Every row gives one point. Each copy is the shape, with its points in the same order, stretched, turned, moved and blurred by noise. Is it also mirrored, or only turned?

Shape (7 x 2):
array([[ 0.46, -0.59],
       [ 0.11,  0.01],
       [-0.05,  0.25],
       [-1.06, -0.04],
       [-0.02,  0.69],
       [-0.02, -0.42],
       [ 0.20, -0.33]])
Copy 1 (7 x 2):
array([[-0.75,  0.30],
       [-0.08,  0.09],
       [ 0.27,  0.01],
       [ 0.29, -1.13],
       [ 0.75,  0.19],
       [-0.40, -0.18],
       [-0.39,  0.06]])
Copy 1 is: mirrored
Copy 2 (7 x 2):
array([[-0.81,  0.19],
       [ 0.01,  0.00],
       [ 0.30,  0.02],
       [ 0.44, -0.89],
       [ 0.70,  0.36],
       [-0.38, -0.21],
       [-0.39,  0.03]])
Copy 2 is: mirrored
Copy 3 (7 x 2):
array([[ 0.61, -0.44],
       [ 0.11,  0.01],
       [-0.13,  0.19],
       [-0.97, -0.43],
       [-0.29,  0.60],
       [ 0.11, -0.43],
       [ 0.29, -0.26]])
Copy 3 is: only turned
Copy 4 (7 x 2):
array([[ 0.38, -0.62],
       [ 0.23,  0.07],
       [ 0.17,  0.38],
       [-0.87,  0.34],
       [ 0.36,  0.79],
       [-0.01, -0.32],
       [ 0.19, -0.29]])
Copy 4 is: only turned

Shape (6 x 3):
array([[-0.68,  0.34, -0.87],
       [ 0.21, -0.81,  0.40],
       [ 0.26, -0.16,  0.22],
       [ 0.21,  0.42, -0.12],
       [ 0.36,  0.38, -0.34],
       [-0.17,  0.38, -0.06]])
Copy 1 (6 x 3):
array([[-0.68,  0.70,  0.90],
       [ 0.37, -0.64,  0.09],
       [ 0.15, -0.04, -0.10],
       [-0.02,  0.57, -0.07],
       [ 0.18,  0.64,  0.08],
       [-0.41,  0.45,  0.00]])
Copy 1 is: mirrored
Copy 2 (6 x 3):
array([[-0.52,  0.80, -0.67],
       [ 0.29, -0.94,  0.09],
       [ 0.47, -0.23,  0.14],
       [ 0.43,  0.39, -0.03],
       [ 0.62,  0.51, -0.23],
       [ 0.10,  0.48,  0.10]])
Copy 2 is: only turned
Copy 3 (6 x 3):
array([[-1.24,  0.13, -0.21],
       [ 0.25, -0.89,  0.31],
       [ 0.20, -0.25,  0.17],
       [-0.13,  0.25, -0.02],
       [-0.13,  0.32, -0.29],
       [-0.33,  0.28,  0.32]])
Copy 3 is: only turned
Copy 4 (6 x 3):
array([[-1.19, -0.12, -0.56],
       [ 0.53, -0.65,  0.28],
       [ 0.29, -0.02,  0.09],
       [-0.10,  0.47, -0.23],
       [-0.02,  0.46, -0.49],
       [-0.39,  0.25,  0.03]])
Copy 4 is: only turned

Shape (6 x 3):
array([[-0.42, -0.49, -0.72],
       [-0.96,  0.52,  0.39],
       [ 0.27, -0.28, -0.07],
       [-0.03, -0.35,  0.08],
       [ 0.63, -0.15,  0.59],
       [-0.11,  0.11, -0.17]])
Copy 1 (6 x 3):
array([[-0.55, -0.27, -0.33],
       [-0.36,  1.20,  0.33],
       [ 0.24, -0.31,  0.25],
       [-0.05, -0.19,  0.35],
       [ 0.74, -0.26,  0.72],
       [ 0.05,  0.11,  0.00]])
Copy 1 is: only turned
Copy 2 (6 x 3):
array([[-0.69, -0.59, -0.34],
       [-0.92,  0.82, -0.15],
       [ 0.09, -0.19,  0.14],
       [-0.20, -0.10,  0.29],
       [ 0.41,  0.23,  0.66],
       [-0.21,  0.14, -0.18]])
Copy 2 is: only turned
Copy 3 (6 x 3):
array([[-0.13, -0.35, -0.76],
       [-1.14,  0.07,  0.59],
       [ 0.35, -0.07, -0.02],
       [ 0.08, -0.30,  0.05],
       [ 0.56,  0.02,  0.66],
       [-0.12,  0.15, -0.04]])
Copy 3 is: only turned
Copy 4 (6 x 3):
array([[-0.32, -0.70, -0.42],
       [-1.08,  0.74, -0.19],
       [ 0.23, -0.18,  0.21],
       [-0.06, -0.19,  0.25],
       [ 0.34,  0.15,  0.73],
       [-0.04,  0.14, -0.15]])
Copy 4 is: only turned

Shape (8 x 4):
array([[ 0.10,  0.38,  0.83, -0.19],
       [ 0.35,  0.36,  0.11, -0.85],
       [-0.20, -0.27, -0.16,  0.54],
       [ 0.03, -0.44,  0.11, -0.41],
       [ 0.45,  0.06,  0.04, -0.39],
       [-0.38, -0.04, -0.59,  0.63],
       [ 0.53,  0.04,  0.89,  0.29],
       [-0.65, -0.44, -0.68,  0.30]])
Copy 1 (8 x 4):
array([[-0.24, -0.30, -0.53, -0.40],
       [ 0.75,  0.20, -0.55, -0.53],
       [-0.42,  0.04,  0.45,  0.55],
       [ 0.32, -0.09,  0.34, -0.23],
       [ 0.49, -0.06, -0.26, -0.10],
       [-0.55,  0.47,  0.37,  0.75],
       [-0.33, -0.79, -0.33,  0.06],
       [-0.34,  0.55,  0.79,  0.43]])
Copy 1 is: mirrored
Copy 2 (8 x 4):
array([[-0.96,  0.15,  0.12, -0.19],
       [-0.48,  0.42, -0.36, -0.80],
       [ 0.16, -0.24, -0.04,  0.39],
       [-0.06, -0.16,  0.12, -0.55],
       [-0.37,  0.01, -0.40, -0.50],
       [ 0.45,  0.07, -0.22,  0.58],
       [-1.02, -0.46, -0.07, -0.02],
       [ 0.77,  0.05,  0.11,  0.30]])
Copy 2 is: mirrored
Copy 3 (8 x 4):
array([[-0.02,  0.68, -0.30,  0.05],
       [ 0.27,  0.19, -0.93, -0.41],
       [-0.22, -0.34,  0.55,  0.25],
       [-0.24, -0.21, -0.53,  0.17],
       [ 0.21, -0.01, -0.58, -0.04],
       [-0.18, -0.56,  0.93, -0.06],
       [ 0.11,  0.63, -0.08,  0.57],
       [-0.47, -0.83,  0.56, -0.11]])
Copy 3 is: mirrored
Copy 4 (8 x 4):
array([[-0.10, -0.89,  0.01,  0.31],
       [-0.55, -0.46, -0.28, -0.47],
       [ 0.35,  0.36,  0.17,  0.36],
       [ 0.26, -0.20,  0.11, -0.51],
       [-0.15, -0.25, -0.33, -0.24],
       [ 0.10,  0.74,  0.23,  0.43],
       [ 0.44, -0.91, -0.49,  0.36],
       [ 0.20,  0.87,  0.68, -0.08]])
Copy 4 is: mirrored

Shape (9 x 6):
array([[ 0.40,  0.31,  0.05,  0.70,  0.14,  0.61],
       [ 0.25, -0.24,  0.48, -0.56, -0.31, -1.06],
       [-0.12, -0.54,  0.24, -0.05,  0.61, -0.02],
       [ 0.11,  0.09, -0.19,  0.22, -0.06,  0.29],
       [-0.18, -0.12,  0.61, -0.38, -0.62, -0.28],
       [ 0.46, -0.51, -0.48,  0.41, -0.25,  0.57],
       [ 0.05, -0.10, -0.46, -0.08,  0.15,  0.40],
       [ 0.64,  0.15,  0.81, -0.97, -0.09, -0.37],
       [ 0.03, -0.49,  0.09,  0.30,  0.04,  0.48]])
Copy 1 (9 x 6):
array([[ 0.54,  0.46, -0.69,  0.46,  0.43,  0.36],
       [ 0.08, -0.60,  0.52, -0.23, -0.91, -0.68],
       [-0.65, -0.22, -0.41,  0.47, -0.08, -0.15],
       [ 0.15,  0.23, -0.16,  0.06,  0.36,  0.27],
       [ 0.20, -0.41,  0.44,  0.06, -0.71,  0.40],
       [ 0.11, -0.16,  0.04,  0.42,  1.16,  0.17],
       [-0.22,  0.07, -0.21, -0.17,  0.57,  0.28],
       [ 0.42, -1.00, -0.35, -0.55, -0.88, -0.20],
       [-0.15, -0.12, -0.22,  0.64,  0.44,  0.33]])
Copy 1 is: mirrored
Copy 2 (9 x 6):
array([[-0.07, -0.04, -0.58,  0.41, -0.69,  0.62],
       [ 0.11, -0.19,  0.89, -0.47,  0.81,  0.12],
       [ 0.47, -0.15, -0.47,  0.17,  0.58, -0.10],
       [-0.07, -0.01, -0.55, -0.17, -0.33,  0.16],
       [-0.47, -0.22,  0.57, -0.10,  0.23, -0.33],
       [ 0.19, -0.75, -0.80, -0.13, -0.84, -0.07],
       [ 0.18,  0.06, -0.61, -0.17, -0.42, -0.38],
       [ 0.34,  0.26,  0.98,  0.13,  0.31,  0.16],
       [-0.03, -0.50, -0.71,  0.26, -0.22, -0.26]])
Copy 2 is: mirrored
Copy 3 (9 x 6):
array([[ 0.62, -0.09,  0.46,  1.05,  0.30,  0.05],
       [-0.51, -0.59,  0.18, -0.49, -1.18, -0.55],
       [ 0.11, -0.16,  0.64, -0.31,  0.02,  0.07],
       [ 0.57,  0.00,  0.08,  0.39, -0.12,  0.03],
       [-0.16, -0.02,  0.35, -0.07, -1.10, -0.25],
       [ 1.16, -0.46,  0.34,  0.59, -0.15,  0.54],
       [ 0.64, -0.18, -0.07,  0.11,  0.03,  0.40],
       [-1.05, -0.61,  0.16,  0.03, -0.83,  0.14],
       [ 0.77, -0.02,  0.70,  0.27, -0.09,  0.21]])
Copy 3 is: mirrored
Copy 4 (9 x 6):
array([[ 0.39,  0.00,  0.19,  0.21, -0.61,  0.60],
       [-0.20,  0.55,  0.40, -0.02,  0.54, -0.92],
       [ 0.07, -0.32,  0.46, -0.38,  0.39,  0.24],
       [ 0.09,  0.11, -0.20, -0.07, -0.19,  0.31],
       [-0.64,  0.48,  0.34, -0.24, -0.06, -0.57],
       [ 0.18, -0.65, -0.46,  0.07, -0.37,  0.05],
       [ 0.12, -0.07, -0.34, -0.44, -0.01,  0.32],
       [ 0.28,  0.75,  0.57, -0.53, -0.18, -0.88],
       [-0.08, -0.44,  0.13, -0.21, -0.18,  0.14]])
Copy 4 is: only turned
